Each row of a before or after table is a point. One or more steps were done to the points. Then noise was added and the rows were shuffled. The steps act on columns, c1 being the first. Name the steps. A step turns or swaps two columns, mirrors them in a line or flattens them onto one, adds a multiple of one to another, or multiplies or shifts one. Angles are multiples of 10 degrees, from the lower column toward the higher: turns from -170 to 170, lines from 10 to 170 but not 90. Use the fewest steps. Two steps may share a column if one is a turn and the other turns, adds or multiplies; they go together, in the order done. Otherwise the lowest column goes first.
(in the rows, 128 means zero)

Before (12 x 3):
[[106 160  76]
 [149  87 151]
 [120 155  91]
 [179 117 103]
 [ 72 119 111]
 [148  95  53]
 [116  72  56]
 [121 196 114]
 [ 61 124 124]
 [117 108  89]
 [129 145  93]
 [148 103 156]]
After (12 x 3):
[[ 60 127 125]
 [105  66 128]
 [148  82  60]
 [147 164 121]
 [118  94  43]
 [126  85 182]
 [123  85 137]
 [127  88 128]
 [ 72 115 113]
 [176 111 105]
 [147 169 104]
 [118 101  92]]
Steps: mirror c2 and c3 in the line at 60 degrees

Before (9 x 6):
[[133 184 136 147 131 186]
 [129 128 126 101 151  68]
 [204 138  68  79 206 145]
 [127 148 163 142 200 123]
 [128  81 203 115 126 134]
 [122 150 120 145 129 132]
 [209 195 171  75 125 162]
 [137 109 116 163 166  88]
 [119 145  99 112 115 113]]
After (9 x 6):
[[202 138  68 199 188 145]
 [209 195 170 117 180 163]
 [116 146 102 112 139 115]
 [122 151 120 134 109 132]
 [126 148 163 203 128 124]
 [132 184 136 138 111 185]
 [137 113 115 174 100  91]
 [128 131 127 149 159  65]
 [128  80 200 125 144 137]]
Steps: turn c4 and c5 by -80 degrees

Before (8 x 8):
[[131 131 178 171 120 178 141  94]
 [182 148  99 130 146  84 138 139]
 [217  97 188  86 116  68  81 120]
 [118 160 190 153  76 126 110 147]
 [142 164 105 117 109 225  92  75]
 [140 123 116 137 105 122 131  74]
 [109  91  88 179 117 168 161 123]
 [141 125 113 159 161 108 100 116]]
After (8 x 8):
[[104  90  93  75 118 168 158 125]
 [ 63 163 145 110 108 224  93  75]
 [205  97 147 198 115  67  80 122]
 [197 147 134 100 145  84 141 138]
 [125 126 104 102 161 107 100 116]
 [ 59 122 125 113 107 121 133  74]
 [147 159  81 176  76 125 110 145]
 [ 79 132  70 161 121 177 140  96]]
Steps: add 1.5 times c8 to c1; turn c3 and c4 by 110 degrees

Before (11 x 11):
[[117 192 140 147 104  95 138 126 127 130 169]
 [ 72 122 124  85 129 150  94 115 198  74 141]
 [116 127 163  86 109 186 114 126 145  87 108]
 [167  58  83 189 138 156 109 122 190 105 165]
 [141  17  99 133 130 120  87 152 164 109 188]
 [ 85 131 156 111 122 150 123 166 177  48  94]
 [127 159 120  81 112 150  87 157 168  62 115]
 [112 134 127  62 113 132 156 130 205  68 110]
 [187  95 150 178 192 169 100 168 147 147 208]
 [143 169 177 132 135  78  96 107 142 110 136]
 [133 187 138 136 169 105 136 112  94  96 142]]
After (11 x 11):
[[ 82 122 157 109 164 148 129 141 177  50  91]
 [112 143 128  60 138 136 100 115 205  68 112]
 [ 72 110 123  83 114 149 157 121 194  79 137]
 [128  78 125  82 162 147 142 127 165  62 115]
 [142  76 175 130 105  79 127 123 145 111 136]
 [145 189 100 132 148 123 231 142 162 108 188]
 [116 120 165  87 134 186 140 110 143  87 109]
 [133  85 138 137  91 105  85 153  95  96 143]
 [119  86 141 145 138  94  81 106 127 128 170]
 [186 135 150 179 129 169 168 201 148 146 210]
 [169 169  84 190 118 158 190 136 188 104 165]]
Steps: turn c2 and c7 by -140 degrees; mirror c5 and c8 in the line at 60 degrees
